Rows are points. Each copy is the shape, with its points in the same order, turned, moved and blurred by noise. Is it also mirrored, or only turned?

Shape (6 x 3):
[[-4.1 -5.7  1.5]
 [ 4.1 -2.0 -2.9]
 [ 0.1 -1.7 -2.6]
 [-6.3  4.1  4.7]
 [-0.7 -3.4 -4.9]
 [ 4.9  2.6 -2.1]]
Copy 1 (6 x 3):
[[-2.0 -4.4 -7.9]
 [ 3.5 -2.1  2.0]
 [ 1.8 -1.3 -2.4]
 [-5.8  5.1 -5.5]
 [ 5.7 -2.8 -4.2]
 [ 3.6  2.6  2.5]]
Copy 1 is: only turned
Copy 2 (6 x 3):
[[ 6.1 -2.3 -2.2]
 [-3.0 -5.3  0.2]
 [-1.0 -3.3 -3.0]
 [ 2.9  7.1 -1.7]
 [-0.7 -4.8 -5.1]
 [-6.9 -1.7  0.7]]
Copy 2 is: mirrored

Shape (12 x 6):
[[ 4.5  7.0 -2.1  4.3  7.6 -1.5]
 [-0.3  0.6  2.0  5.3  4.5  0.5]
 [-2.4 -3.3 -0.2  3.0 -1.2 -3.8]
 [ 4.9 -0.9 -2.5  1.1 -4.4  0.3]
 [-1.2  4.4  0.7 -2.9 -2.8  3.9]
 [-5.6 -7.2  2.4  1.7 -1.0  0.2]
 [-4.0 -5.2  3.1  4.9  4.0 -8.0]
 [-5.0  1.6  0.0  4.0 -1.3 -0.7]
 [ 1.8  0.9  3.7  0.7  1.3 -3.4]
 [-6.0 -1.6 -4.5 -6.2 -4.8  3.9]
 [ 2.2  5.3 -0.1  2.0 -7.3  1.3]
 [ 1.5  0.9  3.4  4.5  5.4  5.3]]
Copy 1 (12 x 6):
[[  6.5  -7.0   5.9  -5.6  -3.1   0.5]
 [  3.7  -2.4   0.9   1.0  -4.5  -4.5]
 [ -0.5  -1.8  -5.4   0.2  -2.5  -2.5]
 [  0.9   1.9  -0.8  -3.5   5.5  -1.8]
 [ -0.3   0.1   3.2   3.6   3.3   3.4]
 [ -1.1   2.4  -6.7   5.7  -2.3  -4.1]
 [ -0.4  -2.8  -6.3   0.0 -10.1  -4.3]
 [ -1.5  -4.2  -0.8   3.3  -0.5  -2.8]
 [ -0.4   0.6   1.5  -1.7  -5.4  -0.7]
 [  0.8   0.0  -5.2   8.0   6.7   5.5]
 [ -3.9  -0.5   4.2  -0.8   5.6  -0.4]
 [  7.0  -0.7   5.0   2.1  -2.3  -5.4]]
Copy 1 is: only turned
Copy 2 (12 x 6):
[[ -3.0   0.1   2.5 -13.9   0.4  -1.4]
 [  1.9  -0.7  -0.6  -7.8  -2.8   2.4]
 [  5.6  -0.1  -2.5  -1.5  -0.2  -2.3]
 [ -2.2  -0.6   1.1  -0.9  -3.5  -6.2]
 [ -6.6  -2.0  -2.0  -0.1   0.6   1.6]
 [  6.4   1.2  -2.1   2.5  -2.2   2.9]
 [ 11.4  -1.2  -1.0  -4.7   1.6   0.5]
 [  1.4  -0.5  -5.8  -2.8   0.1   0.5]
 [  1.6  -4.8   2.0  -4.4   0.4  -0.7]
 [ -3.8   5.0  -2.7   7.3   2.5   0.8]
 [ -5.9  -4.2  -4.6  -1.0  -1.7  -5.0]
 [ -1.0  -0.9   1.1  -7.5  -5.9   5.0]]
Copy 2 is: mirrored
Copy 3 (12 x 6):
[[-6.8  0.1 -6.0  2.5 -8.5 -8.2]
 [-4.6 -2.6 -1.6  0.0 -7.0 -0.5]
 [-2.4 -5.0  3.4  1.5 -1.0 -1.4]
 [-4.9  1.3  0.7 -1.7  3.2 -4.2]
 [ 1.2  4.8 -3.7  1.1  0.5  0.3]
 [-1.8 -4.3  5.3  0.8 -1.4  5.2]
 [-1.7 -8.6  6.6  2.3 -7.1 -1.7]
 [ 0.0 -4.8 -2.6  2.5 -1.5  0.7]
 [-0.6  0.0  1.9 -0.9 -5.0 -4.2]
 [-0.2  3.5  0.8  7.1  5.8  4.1]
 [ 0.3  0.8 -5.4 -2.8  3.6 -3.8]
 [-6.1  1.1 -3.2 -2.2 -8.2  1.7]]
Copy 3 is: mirrored

Shape (12 x 8):
[[ 1.1  2.3  0.7 -7.3  3.4  3.7 -0.4 -5.1]
 [-0.1 -0.4  6.2 -4.7  4.0 -3.6  0.8  2.2]
 [ 4.1  3.2  3.9 -1.9  2.9  2.6  0.5 -6.6]
 [ 5.7  1.7 -4.9 -1.3 -1.8  2.3  1.8 -4.5]
 [ 3.4 -2.8  2.7 -1.4  8.0  2.7  3.4 -2.4]
 [-0.3  0.4 -3.6  5.8  3.8 -2.8  1.1 -4.8]
 [ 2.1 -1.5 -4.9 -0.3 -6.3  5.5 -4.5  0.9]
 [-4.3 -1.0  1.8  8.3  2.3 -5.8  7.8  0.0]
 [-2.2 -0.5 -2.4  4.0  0.0  1.9  2.4 -4.8]
 [-3.8 -1.2  2.2  0.0  4.6 -3.6  8.2  5.2]
 [-1.4 -2.6 -2.2  5.2  4.7 -3.9  3.9 -5.5]
 [-0.6  3.8  1.3  0.1  3.6  0.5 -0.2  3.3]]
Copy 1 (12 x 8):
[[-2.8 -3.3  8.6  1.9  0.0  3.2  2.8 -1.0]
 [ 0.0  5.3  1.2  1.6  2.6  1.7  7.8 -2.6]
 [-0.9 -2.7  5.8 -3.4 -1.7  6.1  4.5 -3.3]
 [ 1.9 -4.7  4.0 -2.9 -5.1  0.3  1.9  4.8]
 [-0.8  0.4  0.3  0.8 -1.6  9.4  4.8  0.3]
 [-6.0 -2.8 -4.2 -4.8 -1.5  2.1  2.8  3.5]
 [ 3.6 -4.7  1.8  0.7 -2.7 -4.3 -4.6  2.0]
 [-2.9  6.0 -5.6 -8.6  2.7  5.5  2.0  6.0]
 [-3.5 -1.1  0.3 -4.7 -1.0  3.1 -2.0  3.2]
 [-0.5  6.8 -2.3 -0.1  5.9  5.9  4.8  5.1]
 [-7.2  0.8 -3.9 -4.2 -3.4  4.8  3.0  4.1]
 [ 1.2 -1.6  0.8 -0.2  5.7  1.7  3.4  0.7]]
Copy 1 is: only turned
Copy 2 (12 x 8):
[[-0.7  0.7 -5.1  5.5 -5.3  1.2 -3.6 -5.1]
 [ 3.3 -3.5 -0.1  2.4 -4.9 -0.7 -3.3  4.5]
 [ 1.7 -2.5 -9.1  2.8 -1.1  0.9 -2.4 -2.9]
 [-1.0  3.9 -5.3  1.9  2.2  3.4  3.1 -4.7]
 [ 2.0  0.5 -8.1 -1.9 -8.3  0.6 -0.9 -1.0]
 [-2.7 -2.6 -4.1 -5.8  0.0  7.2  0.4 -1.2]
 [-2.2  6.3  0.9 -1.8  4.4 -2.7 -0.2 -6.1]
 [-5.1 -8.1 -1.8 -7.2 -2.6  3.9  4.0  6.2]
 [-6.3 -1.2 -3.9 -4.6  0.3  2.0  0.6 -2.6]
 [-1.7 -5.5  2.8 -2.3 -8.1 -0.3  4.4  5.4]
 [-4.0 -1.8 -5.3 -5.6 -3.4  7.5  0.1  2.2]
 [ 2.5 -4.3  1.3 -1.2 -3.3 -0.1  0.6 -3.2]]
Copy 2 is: mirrored
Copy 3 (12 x 8):
[[-1.3  2.9 -5.5  6.6  2.4  4.3 -0.3  3.2]
 [ 6.8 -0.2 -5.1 -0.2  0.5  0.0  2.2  5.4]
 [ 0.5  0.4 -2.7  3.1  7.4  5.1 -2.3  2.2]
 [-7.8  0.4 -2.0 -0.7  5.1  3.8  3.5  0.2]
 [ 5.2  2.3 -2.5  4.6  8.3  0.8  4.5  0.2]
 [ 0.7  1.3  6.4 -1.1  2.2  4.9  5.4  1.2]
 [-7.3 -6.2 -2.3  1.7 -1.4 -0.1  2.4 -3.4]
 [ 8.2  4.1  5.8 -8.4  0.9  1.1  5.0 -1.2]
 [-1.4  2.1  4.8  0.1  1.6  2.7  1.8 -2.1]
 [ 9.5  5.9 -3.5 -5.3 -1.5 -0.2  5.9 -1.1]
 [ 2.5  4.7  6.9 -1.5  4.8  1.5  6.5  1.7]
 [ 4.0 -2.0 -3.7  1.1 -0.5  5.1  4.1 -0.4]]
Copy 3 is: mirrored
Copy 4 (12 x 8):
[[-0.9  4.7  1.7  7.1  4.2 -4.9  2.4  4.4]
 [-1.1  0.1  0.6 -0.7  0.6  0.4 -0.4  9.4]
 [ 1.7  1.4 -0.4  6.6  0.5 -5.1  5.6  3.8]
 [ 2.1  3.0 -1.7  9.5  0.5 -1.1  0.2 -2.9]
 [ 1.5 -3.5 -3.2  3.8  5.6 -5.2 -0.2  5.3]
 [ 7.3  1.5 -1.5 -0.1 -0.9 -5.5 -2.4 -1.9]
 [-4.1  2.4  2.6  4.3  1.3  2.0  0.9 -8.2]
 [ 4.5  0.9 -8.5 -6.5 -4.3 -3.5 -3.5  1.9]
 [ 1.3  3.2 -3.6  0.8 -0.4 -6.0 -0.5 -3.8]
 [ 1.0  1.7 -7.3 -4.6  1.9  0.6 -4.9  6.4]
 [ 5.9  0.4 -3.6 -0.6 -1.8 -7.2 -4.7 -0.2]
 [ 2.1  2.8 -0.8 -2.0  3.5  1.2  2.6  2.6]]
Copy 4 is: mirrored
